Each row is a point. Any point is a mix of the corners, with weights that add up to 1. It lies inside the corners' shape when no weight is negative. Is each point inside? If not, which corners have a negative weight?

Corners:
(1): [-0.39 -0.55]
(2): [ 0.18 -0.71]
(3): [0.30 0.32]
Points:
[ 0.31 -0.50] -> outside (1)
[-0.20 -0.34] -> inside
[0.25 0.23] -> inside
[-0.23 -0.81] -> outside (3)
[ 0.16 -0.67] -> inside
[0.55 0.34] -> outside (1)

Corners:
(1): [ 0.15 -0.21  0.02 -0.34 -1.21 -0.27  0.25  0.23 -0.22]
(2): [-0.11  3.43 -0.27  0.10  0.29  0.21 -0.22 -0.04 -0.11]
(3): [-0.08 -0.12  0.60 -0.07 -0.04  0.07 -0.16  0.31  0.11]
(4): [ 0.65  0.12  0.04  0.01  0.30  0.06  0.38 -0.05 -0.43]
(5): [ 0.14 -0.51  0.12 -0.13 -0.13  0.21 -0.06 -0.92  0.05]
(6): [-0.35 -0.40 -0.11 -0.44  0.05  0.10  0.25 -0.15 -0.61]
(7): [ 0.47 -0.62 -0.37 -0.72  0.12  0.25 -0.20  0.28  0.24]
(8): [-0.03 -0.42 -0.18 -0.21 -0.05  0.26  0.99  0.03  0.76]
(9): [-0.28 -0.60 -0.54  0.45 -0.56  0.06 -0.23 -0.04 -0.39]
(10): [ 0.10 -0.39 -0.24 -0.22  0.45 -0.88 -0.04 -0.27  0.25]
Points:
[ 0.37  0.31  0.07 -0.33  0.20 -0.19  0.23 -0.13  0.25] -> outside (6, 9)
[ 0.00 -0.27 -0.17 -0.15  0.27  0.10  0.13 -0.17  0.01] -> outside (1)
[-0.29 -0.04  0.07 -0.05 -0.37 -0.07  0.29 -0.14  0.20] -> outside (4, 7)
[-0.15  0.12  0.19 -0.44 -0.39  0.51  0.23 -0.24  0.19] -> outside (4, 9, 10)
[-0.15  0.42 -0.19 -0.71  0.12 -0.31  0.14  0.31  0.62] -> outside (4, 5, 9)
[ 0.13 -1.11  0.01  0.05 -0.60 -0.18  0.36 -0.12 -0.05] -> outside (2, 6, 7)
[ 0.30 -0.06 -0.06 -0.11  0.14 -0.06  0.28 -0.09 -0.09] -> inside
